Each row of a before or after table is a point. One or more steps were done to the points. Then noise was added and the rows were shuffled. The steps act on columns, c1 being the first. Write out the steps. A step turns or swaps two columns, mirrors them in a line or flattens them onto one, adds a multiple of one to another, or multiplies or shifts one. Angles are multiples of 10 degrees, from the lower column toward the higher: turns from -170 to 170, lines from 10 to 170 but not 90. Use the fewest steps. Two steps may share a column if one is a turn and the other turns, adds or multiplies; they go together, in the order done. Otherwise the lowest column goes first.
In the rows, 128 means zero.

Before (13 x 2):
[[122 147]
 [ 95 163]
 [220  68]
 [187 114]
 [147 111]
 [ 96 139]
 [218 109]
 [157  85]
 [137  81]
 [ 93 122]
 [121  44]
 [105 124]
 [213 130]]
After (13 x 2):
[[109 142]
 [127 103]
 [154  74]
 [185  64]
 [ 58  80]
 [139  20]
 [139 145]
 [100 150]
 [113  76]
 [171  47]
 [ 97  91]
 [115 161]
 [135 176]]
Steps: turn c1 and c2 by -50 degrees

Before, 11 rows:
[[ 71 150 135 113 111 165  68 150]
 [143 165  93 146 115 106 103 102]
 [103 136 159  94  84 174 124 103]
 [118 122  64 189  91 119 109 125]
 [131 157 110 137 122 140 164 140]
 [126 116 158 149 147  70 117  94]
 [101 137 128  76 171 108 113 134]
 [178 127 111 159 116 143 152 116]
 [107 124 123 118  72  95 138 123]
 [184 193 142 140 130 107 115 119]
 [103 181 154 141 164 148 167 107]]
After (11 x 8):
[[104 125 123 119  77  91 149 122]
 [176 127 111 160 115 146 177 113]
 [103 179 153 143 165 150 201 106]
 [120 123  65 190  90 119  90 125]
 [ 72 148 137 112 111 165   6 148]
 [100 136 128  75 172 109  97 131]
 [142 166  96 150 116 106  76  99]
 [132 157 112 138 116 142 199 139]
 [182 195 139 140 128 108 102 119]
 [106 134 158  99  87 173 120 104]
 [128 119 154 148 148  67 107  94]]
Steps: multiply c7 by 2

Before (14 x 12):
[[ 32 126 143 133 162 148 102  93 168 113 111 120]
 [141 143  95 131 148 148  86 169 138 130  75 118]
 [108  84 133 141  84 156  65 195 190 192 129 195]
 [152 124 161 112 153 175  96  84 140 146 128 151]
 [ 63 133 128 130  87 126  83 123 119 139 129 152]
 [149 125 124 107 123  20 101 101 133 134 121 145]
 [106 127 155 136 133 173 115  77 132 141  44 130]
 [ 51 133 159 136  82 138 132  88 145 102 107 201]
 [146 103 141 130 152 155 136 130 144 131 113 127]
 [ 45 138 164 141 129 153 105 149 124 178 105 164]
 [126 143 154  88  69  38 130  85 159 112 137 117]
 [117  49 154   7 141 114 121 115 128 125  67 133]
 [144 127  98 134 114 149 132  86 118 201 111 163]
 [131  74 159 149 154 173 100 101 132 133 120 116]]
After (14 x 12):
[[149 103 137 120 154 143 137 108 145 131 111 126]
 [117  50  21  61 141 132 119 146 127 128  64 132]
 [ 51 132 146  96  87 166 129 140 143 104 106 200]
 [125 141 105  91  64 122 133 225 156 112 138 120]
 [147 127 123 160 113 170 133 132 119 202 113 162]
 [153 126 122  93 154 191  94 107 142 149 122 152]
 [ 47 138 151 103 125 121 105  96 123 178 106 165]
 [ 28 128 136 114 162 168 103 128 168 111 111 121]
 [103 128 141 104 137 195 110 119 132 140  45 129]
 [139 142 120 160 152 100  87  90 135 129  76 117]
 [107  84 141 130  83  86  65  70 190 191 133 194]
 [ 61 132 130 129  88 132  84 133 119 142 126 149]
 [146 122 106 122 122  98 105 234 133 134 122 143]
 [128  77 157 106 151 172  96 103 130 130 122 114]]
Steps: turn c3 and c4 by -70 degrees; mirror c6 and c8 in the line at 150 degrees

Before (10 x 20):
[[ 80 143  92 110 146 101 147 109 123 112 128 146 165 162 151 130 131 117
  133 143]
 [101 148 113 140 137 132 142 102 150 157 150 102 147 161 133 129 118 124
  168 112]
 [132 157 141 166 124  90 102 136 122 141 122 148 147 112 105 154 106 154
  118  85]
 [ 69 129 108 125 128 141  94 118 140 140 129 100 163 151 128 126 116 154
  111 147]
 [113 101 126 123  99 152 132 130 130 137  97 115 131 118 100 101 159 142
  116  87]
 [121 137 118 139 154 147 140 115 139 153 126  97 139 147 111 103 136 101
  132 122]
 [109 137 129 160 121 101 140 147  97 116 128 133  97  95 120 113 131 104
  137 111]
 [102 141 139 165 124 100 112 149 135 177  97 155 119 102 121 134 133  94
  156 132]
 [112 101 146 123 119 145 143 152 111 138 143  99 110 105 119 127 115  98
  113 152]
 [126 169 156 138  88 123  91 144 124 111 158 114 120 115  92 151 107 147
  129 139]]
After (10 x 20):
[[119 100 146 142 119 144 143 151 111 138 143  98 103 105 120 128 140  98
   83 167]
 [ 84 140 139 115 124  99 112 149 135 177  97 155 122 102 120 134 122  95
  212 134]
 [100 132 112 136 137 132 140 102 150 157 150 103 148 161 134 129 107 125
  249 101]
 [106 129 141  97 125  89 103 135 123 141 122 149 148 111 104 154  92 154
   98  60]
 [115 140 117 124 154 147 140 116 139 153 126  98 143 148 110 103 126 101
  140 118]
 [121 138 155 122  89 122  91 143 122 110 158 115 124 116  91 152  83 147
  132 146]
 [120 134 125 142 100 152 132 130 129 137  96 115 133 118 100  99 169 142
   93  62]
 [103 140  92 173 145 101 147 109 123 113 128 145 168 162 153 130 119 118
  143 152]
 [ 93 136 130 115 121 101 140 147  97 117 127 133  99  95 120 114 124 103
  155 101]
 [ 85 119 108 168 127 142  94 118 140 140 128 100 160 151 128 125 120 153
   76 159]]
Steps: mirror c1 and c4 in the line at 160 degrees; turn c2 and c17 by -50 degrees; add 0.3 times c2 to c13; multiply c19 by 3; multiply c20 by 1.6
